Each row of a before or after table is a point. One or more steps were done to the points. Then noise was added and the rows were shuffled. The steps act on how far a point lies along the listed directions, d1 being the first. What was done? A step turns or swaps two directions, mirrors them in a line or flattens them onto one, adds a multiple of one to another, or multiplies one. Angles are multiples of 10 degrees, from the lower direction toward the higher: turns from -170 to 170, lines from 10 to 170 but not 90. Use the fewest steps. Two steps may share a direction if one is a turn and the other turns, adds or multiplies; they go together, in the order done. Otherwise the lowest direction goes first.
In the rows, 128 means zero.

Directions:
(1): [184 147]
(2): [109 184]
Before (13 x 2):
[[132 189]
 [135 131]
 [141 126]
 [131 168]
 [172 175]
 [169 107]
 [ 90 161]
 [184  94]
 [189 122]
 [ 82  53]
 [186 111]
 [132 106]
 [108  27]]
After (13 x 2):
[[133 121]
 [107 121]
 [186 135]
 [ 47 161]
 [155 173]
 [112  86]
 [102  68]
 [121  64]
 [163 132]
 [133  67]
 [127 121]
 [ 28 130]
 [179  91]]
Steps: turn d1 and d2 by -80 degrees

Directions:
(1): [93 99 72]
(2): [ 65 147 158]
(3): [126  64 163]
Before (11 x 3):
[[162  82  44]
 [177 106  74]
 [200 122 131]
 [151  65  84]
 [182 120 133]
 [ 45 141 173]
 [152 136 116]
 [188 127 111]
 [ 88 233 139]
 [145  95 142]
 [162 115 134]]
After (11 x 3):
[[137 128 113]
 [ 78 134 168]
 [143  87  53]
 [161 119 148]
 [166 130 111]
 [174 124 146]
 [156 109  74]
 [ 64 198  66]
 [184 128 135]
 [155  82 116]
 [154 110 175]]
Steps: add -1 times d3 to d1; multiply d2 by 0.7

Directions:
(1): [145 194  95 163]
(2): [ 53 128 127 165]
Before (10 x 4):
[[185  51 185  57]
 [100  69 159  96]
 [145  85 117 106]
 [ 20 127 146 171]
 [ 87 141 118 130]
 [126  47 174  76]
 [195 160 136 132]
 [ 91 148 145 126]
 [115 170 119 157]
 [134  70 151  88]]
After (10 x 4):
[[ 53 109 139 143]
 [113 170 134 130]
 [162 166 122 133]
 [ 74  82 144 126]
 [185 106 163  99]
 [ 84 209 105 191]
 [ 67  33 194 106]
 [114 166 104 133]
 [ 41  75 154 134]
 [103  84 119 124]]
Steps: turn d1 and d2 by -60 degrees

Directions:
(1): [181 117 176 179 154 172]
(2): [128 177 141 187 122  62]
(3): [ 58 111 102 182 158 156]
Before (12 x 6):
[[ 77 166 104 172 156  74]
 [115 112 112  55 109  82]
 [185 186 175 172 110  80]
 [182 116 169  97 110 141]
 [118  93 139 140 168 207]
 [180  91 130 128 154 201]
 [ 63 142  94 103 116 121]
 [133 152 162 122 107  73]
 [ 50 162 120 194 113  51]
 [121 117 130 184 174 171]
 [ 97 154  98  86  97 101]
 [113 161 107  68  84  96]]
After (12 x 6):
[[139 188 136 136  94  72]
 [ 84 168 120 166 123  89]
 [ 71  99  91  84 142 171]
 [215 133 185 140 132 170]
 [160 141 189 143 124 110]
 [125 147 150 206 182 122]
 [ 97  96 106 139 165 185]
 [127 180 134 146 105  79]
 [117 138 176 252 149 119]
 [125  97  77  59 135 170]
 [163 117 145  69  99 130]
 [127 150 137 119 115  35]]
Steps: turn d1 and d2 by -70 degrees

Directions:
(1): [147 156 226 130 131 141 158  83]
(2): [107 146  93  87  59 118 145  57]
(3): [157  88 144 171  42 138 152 165]
(4): [220  82 114  78 146 121 135 109]
Before (8 x 8):
[[198 107 126  82 153 118 117  74]
 [177 103 147 147 129 132 128 132]
 [135 117 110  99 113 102 152  80]
 [ 70 172 165 141 186 131 107 121]
 [ 60 175 164 124 153 114 120  82]
 [146 144 110  98 180 122 111 133]
 [131 139 130 112 152 152 123 107]
 [123 144  35  75 202  97  90 111]]
After (8 x 8):
[[145 146  86  92 185 105 106 105]
 [ 55 146  84 139 158 119  90 151]
 [227 136 248  93 157 135 155  29]
 [139 139 144 114 146 152 126 106]
 [ 52 144  93 134 145 107  97 131]
 [150 123 162 114 131 110 159  85]
 [182 122 191 140 125 139 143  97]
 [155 150 141 102 162 126 126 113]]
Steps: add 1.5 times d4 to d1; multiply d2 by 0.4; multiply d3 by 0.7

Directions:
(1): [208 140 202 172 168 140 119 128 124]
(2): [132 125 167  71 101 154 159 128  36]
(3): [177 201  71  95 137 163 115  81 127]
(4): [123 141 149  60 164  89  48 164 130]
(5): [136 168 121 178  61  71  86 128  83]
(6): [199  76 100  95 119  58 161 115 135]
Before (8 x 9):
[[116 137  78 195  73  59 113 127 133]
 [171 131 191 201 124 165 157 154  97]
 [ 87  97 113  69 135 168 158 114 135]
 [186 171 128 169 143 140 160 117 165]
 [ 69 135 132 132  82  48  46 161 130]
 [187 107 134 211  82  13 108 127 149]
 [170 130 129  91 137 149 148 113  60]
 [ 88 127 123 154 169 150 153 129 184]]
After (8 x 9):
[[130 159  89 112 156 185 187  87 145]
 [118  86 192 102 170 158 134 143 147]
 [226 160  93 165  88 107 157  84  98]
 [126 216  65 120  86 176 164  98 100]
 [170 194  97 207  39 100 120  84  89]
 [ 47 107 119 108  62 110 138 184  73]
 [ 70 100 178 116 144 103  82 186  87]
 [196 103 108 168 123  48 117 106 181]]
Steps: turn d1 and d6 by -140 degrees; turn d5 and d6 by 40 degrees; add -1.5 times d2 to d3; turn d2 and d4 by 70 degrees
